Each row is a point. The ring and each string are closed loops that go straight from each point to the next, and from the last back to the first. Before rounding, they use only three directions, however many columns there are. Count how often each string passes through the ring. Passing back the other way cancels.

Ring, 7 rows:
[[ 3.8  3.8  2.8 -0.9]
 [-0.1  4.9  4.6 -3.5]
 [-4.0 -0.3  1.6 -4.4]
 [-3.8 -5.5 -1.7 -2.4]
 [-1.5 -8.3 -2.7  0.7]
 [ 2.8 -5.8 -1.4  2.8]
 [ 4.6 -0.1  0.7  1.3]]
String:
[[ -2.4 -12.3  -4.2   1.9]
 [ -2.3 -10.2  -6.0  -0.3]
 [ -0.7  -4.4  -3.3  -1.7]
 [ -0.6  -3.1   0.8  -0.4]
 [ -2.3  -8.0  -0.4   1.0]
 [ -3.0 -11.7  -1.7   2.4]
 [ -1.0  -5.9   0.4   1.0]
 [  0.2  -4.5  -2.4  -0.5]
 [  0.8  -5.5  -3.5   0.1]
 [  0.3  -3.5   0.4   0.3]
 [  1.2  -8.1   1.0   4.4]
 [  3.0  -8.9  -0.6   5.4]
 [  4.6  -6.4  -4.4   3.0]
 [  2.3  -2.6  -2.7  -0.4]
 [  0.6  -2.2   0.4  -0.4]
 [  2.4  -3.4  -3.0   0.1]
 [  2.7  -4.9  -3.9   0.8]
 [  2.4  -9.9  -3.3   4.2]
 [  0.2  -8.8   0.0   3.6]
 [ -0.2  -5.5  -0.2   1.0]
 [ -1.2  -7.4   1.1   2.2]]
Times through: 1
String (17 x 4):
[[ 5.5  6.3  4.7 -0.3]
 [ 1.7  3.6  6.9 -0.2]
 [ 0.0  0.3  3.4 -1.0]
 [ 0.2  1.0  0.2 -2.9]
 [-0.8  1.9  0.7 -4.0]
 [-1.5 -0.3  1.6 -2.6]
 [-2.8 -2.1  2.9 -1.7]
 [-5.9 -4.5  0.7 -3.3]
 [-6.5 -8.4 -3.1 -3.2]
 [-3.0 -7.6 -4.8 -2.0]
 [-0.6 -5.6 -4.5 -1.4]
 [ 0.2 -2.9 -0.8 -0.8]
 [ 0.4 -5.5  0.9  2.0]
 [ 2.4 -6.6  0.8  4.2]
 [ 6.0 -5.0  0.5  5.5]
 [ 6.4  0.4 -1.0  1.5]
 [ 6.6  3.6  1.4  0.6]]
Times through: 1

Ring, 8 rows:
[[ 6.6  6.6 -2.1  2.0  2.5 -2.0  4.3 -0.9]
 [ 1.9  8.2  1.7 -1.7  1.9 -1.4  1.0 -2.5]
 [-1.3  6.2  4.4 -4.1  0.7 -0.4 -1.9 -2.8]
 [-4.1  0.6  5.8 -5.4  0.0  1.1 -5.4 -1.1]
 [-2.4 -4.6  5.0 -3.8 -1.3  1.7 -5.1  0.5]
 [ 1.0 -6.5  4.1 -1.3 -3.1  1.3 -2.6  0.5]
 [ 4.6 -4.9  2.2  1.1 -3.3  0.4  0.8  0.1]
 [ 7.3  0.8 -1.0  2.8 -0.4 -1.1  3.9 -0.2]]
String:
[[-2.0  8.3  6.0 -5.0 -0.2 -0.7 -1.8 -4.5]
 [-0.7  7.0  7.6 -4.4 -3.1 -0.7 -0.6 -5.7]
 [ 0.8  9.7  4.1 -3.1  0.3 -1.4  0.7 -4.4]
 [ 2.1 13.0  0.1 -1.8  4.5 -2.2  1.9 -2.9]
 [ 2.0 10.5  3.3 -2.2  0.5 -1.8  1.9 -4.5]
 [ 1.6  4.7  4.2 -2.1 -1.4 -0.7  0.4 -3.3]
 [ 2.0  4.1  0.0 -1.0  2.9 -0.6 -0.1  0.0]
 [ 1.6  3.3  1.5 -1.4  1.4 -0.4 -0.4 -0.7]
 [-0.5  3.2  8.1 -4.0 -4.6 -0.1 -1.1 -5.0]
 [-3.2  7.1  8.4 -6.1 -2.3 -0.3 -2.7 -5.5]
 [-3.9  6.8  5.8 -6.0  1.2  0.0 -3.9 -3.1]
 [-4.6  2.5  9.7 -6.7 -3.6  0.8 -4.8 -4.4]
 [-2.4 -0.1  8.7 -5.0 -4.6  0.8 -3.5 -3.7]
 [ 0.5  2.2  1.0 -1.8  2.5  0.0 -1.7  0.4]
 [-3.2  2.8  0.9 -4.1  5.3  0.6 -5.0  1.7]
 [-1.6  2.5  0.2 -3.0  4.9  0.3 -3.7  1.7]
 [-0.8  2.0  0.8 -2.6  3.5  0.3 -3.0  1.0]
 [-0.6  2.2  0.7 -2.5  3.6  0.2 -2.8  1.0]
 [-1.0  0.2  5.4 -3.5 -1.9  0.6 -2.7 -1.8]
 [-4.0 -0.6 10.2 -6.2 -5.2  1.2 -4.8 -4.1]
 [-7.2  3.3 10.2 -8.5 -2.1  1.2 -6.9 -4.1]
 [-3.8  7.1  3.0 -5.3  4.2 -0.1 -4.2 -1.1]
 [-1.6  7.6  1.4 -3.7  4.5 -0.6 -2.4 -0.9]]
Times through: 0

Ring, 8 rows:
[[-7.0  4.2 -1.0 -2.5  0.5 -5.8  1.8 -0.3  3.7 -3.3 -1.3]
 [-7.6  4.0  0.6 -2.6 -1.6 -6.1  1.4 -2.0  6.8 -0.8 -1.8]
 [-5.8  2.6  2.0 -0.5 -1.6 -2.7  0.7  0.0  5.4 -1.8 -1.1]
 [-0.1  0.3  2.2  3.8  0.4  4.2 -0.5  3.3  0.3 -3.8  0.7]
 [ 4.4 -0.5  0.4  5.8  2.5  7.5 -1.1  3.7 -3.4 -3.9  1.7]
 [ 5.7 -0.2 -1.9  5.8  4.7  7.5 -0.8  4.0 -6.1 -5.0  2.0]
 [ 1.5  1.1 -1.8  3.5  4.5  3.9  0.3  4.7 -5.1 -7.1  1.4]
 [-3.4  2.7 -1.3  0.5  2.9 -1.0  1.3  3.3 -1.5 -6.6  0.2]]
String (24 x 11):
[[ -4.7   4.3  -2.0  -2.9  -1.3  -6.7   1.0  -6.2   7.7   3.6  -2.2]
 [ -2.7   2.4  -0.2   0.4   0.5  -1.1   0.5  -0.1   2.5  -1.9  -0.5]
 [ -6.0   1.8   3.4   0.8  -0.9  -0.4   0.7   3.9   2.9  -5.6  -0.3]
 [ -6.0   0.9   5.1   2.1  -1.0   1.7   0.4   6.4   1.9  -7.7   0.3]
 [ -4.0   0.2   5.5   3.2  -1.6   3.4  -0.2   5.5   2.3  -5.9   0.5]
 [  0.7   0.6   1.4   3.3   0.0   3.5  -0.7   1.0   1.6  -1.3   0.4]
 [  0.5   1.6  -1.0   2.1   1.4   1.4  -0.1  -0.1   0.7  -1.4   0.1]
 [  0.6   1.2  -0.2   2.8   1.7   2.6  -0.2   1.7  -0.5  -3.1   0.5]
 [  3.8   1.1  -2.2   3.3   2.2   3.3  -0.7  -1.0  -0.6   0.0   0.5]
 [  9.2  -1.4  -1.5   7.9   4.3  10.7  -1.9   3.2  -6.2  -2.9   2.5]
 [  8.0   0.0  -3.4   5.6   4.2   7.0  -1.3   0.1  -4.4  -0.7   1.6]
 [  8.5  -1.3  -1.9   7.9   5.8  10.9  -1.4   5.7  -8.8  -6.2   2.9]
 [  5.5  -1.0  -0.6   7.1   5.6   9.7  -0.8   8.0  -8.9  -9.1   2.9]
 [  6.5   0.7  -4.4   4.6   5.4   5.5  -0.6   1.3  -5.8  -3.0   1.6]
 [  1.9   2.0  -3.2   1.8   2.9   1.0   0.1  -0.9  -0.9  -1.1   0.2]
 [  0.8   2.4  -2.9   1.1   2.3  -0.1   0.2  -1.6   0.4  -0.5  -0.1]
 [  1.2   3.0  -4.6   0.4   3.1  -1.4   0.5  -2.8   0.0   0.1  -0.3]
 [ -5.7   2.6   0.0   0.6   3.6  -0.7   1.8   7.4  -3.5 -11.3   0.6]
 [ -8.2   3.1   1.1  -0.5   2.3  -2.5   2.1   7.0  -1.3 -11.1   0.1]
 [-10.8   4.6   0.2  -3.3   1.0  -7.0   2.8   3.6   2.3  -8.3  -1.2]
 [-10.3   5.1  -0.6  -4.3  -0.1  -8.7   2.6  -0.3   5.2  -4.0  -1.9]
 [ -9.1   3.4   2.0  -1.6  -0.2  -4.2   1.9   3.7   3.0  -7.0  -0.8]
 [ -4.6   3.0  -0.2  -0.6   0.3  -2.9   1.0   0.1   3.0  -2.7  -0.8]
 [ -4.4   4.4  -2.5  -2.9  -0.7  -6.5   1.1  -5.9   6.9   3.1  -2.1]]
Times through: 0
